Each row is a point. The window is the flat piece filled in between its corners: a triangle in 3 columns, a solid with four corners in 4, and so on. A path goes straight from each point to the next, and from the last back to the first. After which points does the path pass through the window?
In the rows, zero is written as 128.

Window:
[[184 127 111]
 [125 103 107]
 [ 45 108 183]]
Path:
(1): [166  64 148]
(2): [211  82 115]
(3): [122 143  86]
(4): [111 111  91]
(5): [155  86 188]
(6): [140  81 109]
(7): [ 86 159 113]
(8): [109 119  96]
Through the window after points: 4, 6, 8

Window, 4 rows:
[[108 101 146 173]
 [ 88 100 151 141]
 [105 145  67  89]
 [184 116 143  85]]
Path:
(1): [ 97  84 106 132]
(2): [ 89 145 120 141]
(3): [159 138 158 130]
(4): [154 101  51  43]
(5): [129  71 119 114]
(6): [187 149 196 127]
(7): [ 37 160 126 164]
(8): [143  53 139 123]
Through the window after points: none

Window:
[[173 141 126 101 156 128 132 174]
 [151  90 163 128  73 140 121 148]
 [181 197  45  98 173 126  67  67]
 [167 155 158 131 101 125 163 114]
 [113 137 183  91 122 140 123 165]
 [101  61 146 215 100 102 172  85]
 [ 89 103 126 134  67 228 139 179]
 [127 159 117  85 106  99 124 188]]
Path:
(1): [117 132 185 173  73 154  96 164]
(2): [137 107 118  98 144 105 199  94]
(3): [150  87 133  70 158 121 184 102]
(4): [130 156 101 212  88 122  74 106]
(5): [133 110 159 150  78 153 127 161]
(6): [104  53 160  86  69 150 186 164]
(7): [112  68 140  49 111 106 184 185]
(8): [130 167 124 143 116 137  93 156]
Through the window after points: 1, 3

Window:
[[167 122 152 140 113  94  51 120  14]
 [ 71 123 187 168  49 143 136 131  91]
 [171 103 141  97 105 146 152  95 169]
 [172 132  81 146 198  86 173 123 176]
 [131 127 163 130  30 169  51 205  99]
 [ 95 132  62  72 191 101 178  80 166]
 [183 162  35 129 157 140 170  80 137]
 [108  90 158 172 102 178  51 124  93]
 [139  95  49 132 113  83 149  87 172]]
Path:
(1): [130 189 141 110  91  67  61  83 126]
(2): [116  87  81 145 161 153 181 141 133]
(3): [154  77 103 109 130 111 157 124 103]
(4): [135 166 132 173 132 109 107 123 138]
(5): [125 154 156 138  92 131  92 100 136]
(6): [ 88  82 116 147 103 130 184 133 104]
(7): [136  60  91 137 110 143 124 100 125]
(8): [142 179 100 138 122  75 127 109 164]
Through the window after points: 3, 5, 7

Window, 11 rows:
[[157 136 124 154 104 136 135 167 133 147 190]
 [189 151 137  80  94 190  96 176 107 157 120]
 [100  72  91 161 183 118  94  91 144  69 143]
 [151  67 150 146  39 125 157 141 109 184 108]
 [165  91 127 173 124 178 210 146 164  81 160]
 [145 140  88 140 138 174 243  99  91 146 169]
 [178 104  88  88 164 144 168 143 189 135 161]
 [216  57 200  82 118 101  64 134 167 101 136]
 [143  70 187 126 100 177 114 136 112 179 128]
 [124 125 122  42 120 153 105 203 116 124 160]
 [141 100  90  77  72 126 129 115 190 129 197]]
Path:
(1): [212  15 104 126 115 139 100 123 105 141 139]
(2): [ 93 175 135  85 109 157 187 144 179 126 157]
(3): [159 126 133 125 118 142 146 143 173 123 139]
(4): [176  52 127 124 160 154 150 134 100 117 165]
(5): [152  60  67 137 124 183 104 147  96 113 170]
(6): [169 123 139  95 108 137 157 147 169 150 162]
(7): [107  84 165 110 136 139 171 122 207 147 170]
(8): [224  97  55 147  78 143 102 145  53  84 143]
(9): [160  41 100 117 101 221 121 138 101 142 188]
(10): [165 169 151 121 129  85 197 122 158 125 119]
(11): [153 137 137  83 134 107 145 136 149 123 116]
(12): [145  63  91 156 126 178  95 131 122 141 206]
Through the window after points: 9

Window (14 x 14):
[[186 130 144 174 173  54 148 156  96 214 137 171 144 127]
 [200 167 177 219 116  77 164 146 158 147 183 105 139 146]
 [159  23 172 167 104 128 106  51  69 173 187 200 122 121]
 [ 77 162 101  96 100 135 120 187 168 100  87 118  85 121]
 [166  76 147 171 119 143 162  87  73 156 112 138 179 185]
 [113 203 152  49  97  85  90 181 189 128 131  67 181 147]
 [146  28 166 176 185 113 116 124 143 129 149 157 158 156]
 [102 199  90  87 151  99  92  85 187  93 103 136 118 153]
 [111 183 138  60 155 132 149 125 198 145 114  39 116  99]
 [ 59 186 117 111 127  55  76 131 156 104  69  36 113 108]
 [218 127 194 133 152  99 113 145 104 144 138 104  92 184]
 [114  99 184 178 179 173 103  92  45 117 154 194 154 116]
 [140  63  92 179 154 201  48  91  83 164 165 144 146 142]
 [173  46  91 131 146 161  92  84  62  74 147 159 165  80]]
Path:
(1): [ 95  98 144 149 151 110 157 129  38 168 191 139 105 120]
(2): [146 109 136 141 134 117 151 131 110 146 168 114 156 159]
(3): [164  96 164 175 144 135  85  71  91 146  33 192 127 135]
(4): [146 120 136 156 139 120  82 154 148 154  92 142 118 130]
(5): [145 112 131  98 122  99 178  93 105 112 199  89 138 158]
(6): [131 132 125 145 168  86 136 129 105 174 155 148 147 146]
(7): [221 120 177 164 126  98 114 166 125 164  89 146 126  90]
(8): [155 145 181  95 137 173 135 153 146  97  57 141 136  82]
(9): [128 122  98 141 150  78 120  94 133 172 198  76 130 148]
(10): [ 66 143  82  96 128 133 136 141 119 123 184 117 140 138]
(11): [165 127 174 132 132 112 103 126 139 142 113 117 125 132]
(12): [164 124 145 149 133 138 103  97 139 169  92 163 107 126]
(13): [112 102 119 154 173  84 140 122  76  89 190  97 166 140]
(14): [124 125 135 166 140  78 118 145  63 100 246 101  92 123]
(15): [183 100 135 168 141 157 105 100 145 180  92 158 174 141]
(16): [227 142 184 175 132 143  59 121 212 101  86 122 193 156]
Through the window after points: 2, 6, 8, 10, 14

Window (14 x 14):
[[ 74  88 117 143 235  72 178 112 128 112 163 102 109 129]
 [ 79 103  72 116 100 137 142  55 113 115  82 175 194 148]
 [122  84  52  62 105  97 155  55 135 120  96 162 109 118]
 [ 92  90 149  82  92 142 108  71  99 154  38 171 145 100]
 [ 98 219 166  88 118 106  63 157 135 143  98  98 141 173]
 [136 124 149  75  72 156 126  38 173 165  85 134 177 146]
 [ 96  71 103  81 150 161 170 127 138  81 105 132 129 139]
 [107  63  83 122 113 147 121  44 136 132  63 134 104 182]
 [132 172 151 159  66 132 101 144 148 139  78 129 142 107]
 [105 187 198 130 112  96 124 186  82 147 202  89 103 189]
 [122 218 152 129 146 146  92 175  70 165 168  44 125 128]
 [ 56 115  97 124 190 115 156 182 137 185 186 115  98 152]
 [111 153 161 107  67 153  24  99 139 124 132 139 151 117]
 [173 155 157 117 143 111  74 173 106 166 147 123 156 175]]
Path:
(1): [114 125 130 134 206 170 120  80 161  89 169 181 131 150]
(2): [ 81 109 125 112 113  66 137 131 103 159 103  75 125 122]
(3): [101 108 125 166  78 120  67  94 152 187  62  26 187 118]
(4): [116 161 153  88 142 137 136 140 113 120 146 173 109 170]
(5): [102 213 159 112 174 177 105 133 102 195  96 167 106 131]
(6): [ 94  65 101 101  63  95 116  88 145  83 133  82 153 135]
(7): [ 48 159 140  96  95  68  91 120 134 118 122  53 249 138]
(8): [136 155 132 128 133 150 107 138 118 150 143 125  95 140]
(9): [ 85 164 139 116 126 165 129 116 128 133 100 166 130 144]
(10): [136 105 136  72 109  86  86 120 127 143 104  73 157 147]
(11): [111  83 115  89 119 118  97 113 113 166 125  82 172 165]
(12): [109 207 170 119 119 154 135 107 136 108 123 190  94 116]
(13): [ 96 199 126 106 137 136 107 112 114 151 114 144  99 132]
(14): [131  86 167 117  97 117 109 185 136 119 132  39 196 171]
(15): [111 116 144  51  42 110 114 126 166 103 115  27 177 152]
(16): [112 162 122 174 212 149 121 117  63 157 131 203  93 132]
Through the window after points: 1, 9, 13

Window (14 x 14):
[[136 131 141 178 249 189 124 139 205  80 117 150 191  98]
 [140  86 126  72 126 138 109 159 151 116 105 109 106 113]
 [142 134 148 112 144 161 149 148 140 126 132 127 152 116]
 [117  68 128 149 146 128 142 141 101 102 131 167 142 135]
 [140 111 195  82 150 110  36 167  67 163 138 123 122  77]
 [123 160  56 146 135 121 145  77 106  72 189 108 154 139]
 [100 124 133 156 164 134 150 142  79  97 175  87 119 127]
 [157 165  84 120 110  88 153 158 172 102  63  92 167 146]
 [ 80 176 135 161  71 122 148 122 115 111  82  80 104  90]
 [112 125  94 135 196 146 145 143  93 154 141 129 112 172]
 [163 139 108 143 133 166  94 181 206 157 141  83 131  91]
 [108 112 159 143 118 169 118 134 164 110 135  97 115 162]
 [150 110 121 116 144  95 137 124 141 160 144  95 107 121]
 [174 164 114 142 178 121 132 165 166 117 125 138 112 119]]
Path:
(1): [156 138 114 178 131 140 116 125 139 114 121 112 136 133]
(2): [ 84 161 115  65 181 121 166 175 152 122 139 112 114  88]
(3): [109 124 151 124 166 136 121 162 153 123 161 138 125 114]
(4): [130 126 124 149 144 155 121 128 118 120 126  97 121 125]
(5): [147 110 119 145 145 135 138 128 119 126 125 104 116 120]
(6): [ 73 132 135 118 164 142 120 188 127  95 173 128 146 135]
(7): [116 136 135 113 140 139 139 165 147 118 154 104 139 105]
(8): [182 128  98 162 173 124  92  81 120 117  60 103 115 160]
Through the window after points: 1, 5

Window, 14 rows:
[[129 126 139 154 126  99 151 135 151 121 146  80  96 108]
 [110 161 133 105 169 115 176 114 112 128  80 101 123 142]
 [ 63 168 127 162 139  82 145 150 191 149 109 132 111 135]
 [ 91 119 135  97 121  72 170 138 142 112 150 105 120 154]
 [120 168 137 171 148 117 127 169 164 122 137 166  92 162]
 [103  91 156 129 182 112 207 122 179 144 137 162 190 134]
 [167  93 171 107 136  73 116 119 142 160  87 154 122 156]
 [ 89 181 190 103 135 106 203 178 108 116  41 157 165 109]
 [125 130 192 106 103 249  73 126 150 112 117 115 171 148]
 [ 94 123  98 182 164  96 141 157  62 135 102 107 170 149]
 [108  73 124 112 146 145 172 167 118 164  67 146  98 157]
 [ 78  98 120 145  92  84 190  25  81 128  76 134  67 158]
 [ 50  94 103 133 191 130 127 124  78 126 165 163 191  82]
 [150  66 136  35  99  95 157  88 180  13  76 131 208  92]]
Path:
(1): [122 153 135 126 116 101 172 138 113 133  97 142 128 145]
(2): [ 75  67 192 117 177 117 131 128 245  92 102  91 137 125]
(3): [ 76  70 211 132 192  99 123 173 152  85 124 132 206 180]
(4): [142 147 120 103 106 108 184 101 132 155  77 151 109 106]
(5): [178 155  89 100  72 108 143 151 140 146  94 135 156 158]
(6): [ 76 101 159 119 159  89 165 121 132 117 132 126 126 134]
(7): [ 93 122 136 150 169  98 141 130 108 113 101 131 135 137]
(8): [111 136 119 127 134 115 176 141 123 151 109 110 157 140]
(9): [106 127 116 128 121 119 171 120 132 141 120 140 131 135]
(10): [ 79  74 203 112 167  79 164  97 131  91  85 108 121 162]
(11): [ 81 118 211 138 142 123  96 121 177  69 123 128 162 155]
(12): [126 144 118 123 129 171 146 149 116 153 112 142 129 128]
Through the window after points: 3, 5, 7, 9, 11

Window (14 x 14):
[[159 164  55 108 141 125 143  72  92  90 127 127  67 139]
 [147 136 129   7 167 137 157 203 134 155 154  68 171  69]
 [120 174 168 146  87  77 173  98 137 142 156 131 171 167]
 [116 184  82 138 167 163 151 111 114 152 123 137  61 155]
 [ 93 162  62 127 136 143 142 116 100  87  60 126  91 150]
 [133 193  86 164 111 127 142 145 105 119 180 135 170  95]
 [116 183 155 147 104  84 122  92 154 152 147 145 161  66]
 [155 113  95  52 142 140  78 192 138 161 150  69 143 119]
 [108 139 111 143 116 182 157  82  98  96 114  78  54 142]
 [ 94 153  65 122 158 160 152  94 168  64 130 103  59 163]
 [100 150 187 164 135  83 133 104 102 112 180 180 166 119]
 [166 139 121 159 141 145 165 123 148  93  98 130  87 141]
 [148  82  92  36 144 155 140 167 145 194 166 109 218  73]
 [113 170 134 128  59  97 146 143 123 137 183 203 135  93]]
Path:
(1): [194 170 134 106 120 208 106  94 109  89 106 111  80 128]
(2): [119 197 102  74 116 178 102 105 130  79 145 133 129 113]
(3): [145 147  93 134 134 104 156  97 109 127 133 121  98 130]
(4): [125 116 117 120 137  91 139 155 143 167 149 100 150 104]
(5): [143 202 130  79 107 158 142  98 117 100 145 136 141 138]
(6): [167 134  94  98 106 185 114  86 106  86 122 140 104 166]
(7): [ 81 187  99 155 152  96 180 135 126 149 150 112  90  95]
(8): [107 152 124 128 133 109 170 134 135 140 143 103 111 105]
(9): [133 158 114 100 112 155  73  90  82  83 158 198 188 158]
(10): [124 179 119 115 139 166 108  81 121 130 112 154 118 134]
(11): [106 126 112 153  93  80 195 147 118 104 161  80 109  99]
(12): [102 100  82 109 121 100 139 147 162 182 131 127  91  57]
(13): [150 161 119  98 134 143 140 138 117 120 164 130 185 135]
(14): [190 206 120 105 105 151 134 107 141 137 129 164 112 131]
(15): [ 92 136  98 144 127 119 153 138 126 103 158 120 126 116]
(16): [ 73 123  59 110 167  67 183 177 143 158 166 126 154 100]
Through the window after points: 2, 4, 6, 10, 14
